Rows are points. The points of each table are mixes of a few directions, plus a little noise. How many directions does each table use, and how many do they share? Where both have some left over, give the other angles between the two spaces (their principal angles), to ten degrees, smallest first.
In the rows, 128 means zero.

First (7 x 2):
| 131 |  81 |
| 127 | 147 |
| 127 | 141 |
| 126 | 173 |
| 126 | 178 |
| 131 |  73 |
| 129 | 104 |
Second (5 x 2):
| 126 | 143 |
| 127 | 151 |
| 126 | 182 |
| 129 |  88 |
| 131 |  77 |
Directions: first 1, second 1, shared 1

First (4 x 3):
|  64 | 111 | 135 |
| 137 | 150 | 142 |
| 171 | 103 |  93 |
| 136 | 148 | 141 |
Second (6 x 3):
| 147 | 119 | 101 |
| 148 | 139 | 106 |
| 123 | 110 | 128 |
|  74 | 163 | 208 |
| 140 | 122 | 111 |
| 136 | 115 | 114 |
Directions: first 2, second 2, shared 1; angles 40

First (5 x 4):
|  81 | 113 | 121 | 165 |
| 136 |  97 | 173 |  94 |
| 117 | 112 | 137 | 162 |
| 157 | 146 | 124 | 106 |
| 148 | 171 |  86 | 113 |
Second (7 x 4):
| 122 | 128 | 129 | 123 |
| 125 | 191 | 139 | 169 |
| 145 |  51 | 115 |  89 |
| 120 | 119 | 129 | 115 |
|  78 | 176 | 140 | 122 |
| 156 | 131 | 126 | 152 |
| 148 |  94 | 121 | 123 |
Directions: first 3, second 2, shared 1; angles 60

First (9 x 6):
| 127 | 118 | 107 | 152 | 141 |  88 |
| 155 | 133 | 118 | 172 | 133 | 109 |
| 165 | 131 | 127 | 179 | 141 | 104 |
| 141 | 129 | 123 | 149 | 133 | 114 |
|  94 | 144 |  94 |  98 |  96 | 156 |
| 146 | 104 | 188 | 117 | 159 | 126 |
| 107 | 132 | 112 | 109 | 111 | 138 |
| 154 | 123 | 188 | 120 | 143 | 152 |
|  63 | 139 |  90 |  62 |  86 | 165 |
Second (7 x 6):
| 109 | 133 |  93 | 146 |  93 | 109 |
| 151 | 179 |  80 | 144 | 135 | 187 |
| 150 | 114 | 192 | 109 | 148 | 141 |
|  82 |  85 | 134 | 147 | 139 | 111 |
| 171 | 152 | 163 | 110 | 124 | 152 |
| 115 | 107 | 140 | 126 | 143 | 118 |
| 119 | 126 |  95 | 113 | 115 |  78 |
Directions: first 3, second 4, shared 2; angles 90

First (7 x 8):
| 147 |  77 | 114 | 124 |  71 |  95 | 143 |  93 |
| 135 |  96 | 118 | 118 | 144 | 146 | 119 | 118 |
| 107 | 182 | 143 | 130 | 201 | 174 | 106 | 166 |
| 116 | 147 | 134 | 124 | 193 | 172 | 106 | 151 |
| 115 | 180 | 143 | 140 | 108 | 103 | 142 | 145 |
| 140 |  88 | 115 | 122 |  99 | 113 | 133 | 105 |
| 133 | 128 | 130 | 134 |  81 |  93 | 148 | 116 |
Second (8 x 8):
| 137 | 166 |  90 |  87 | 111 | 130 | 118 | 132 |
|  86 |  87 | 178 | 154 | 188 | 116 | 199 | 107 |
| 153 | 127 | 137 | 174 | 132 | 110 | 103 | 157 |
| 127 | 150 |  94 |  78 |  87 | 110 |  86 | 144 |
| 155 | 150 | 118 | 146 | 133 | 140 | 125 | 134 |
| 109 | 114 | 196 | 159 | 162 | 133 | 147 |  95 |
| 140 | 114 | 123 | 138 | 108 | 151 | 113 | 125 |
| 117 | 117 |  87 |  87 | 103 | 134 | 133 | 132 |
Directions: first 2, second 5, shared 0; angles 40, 70
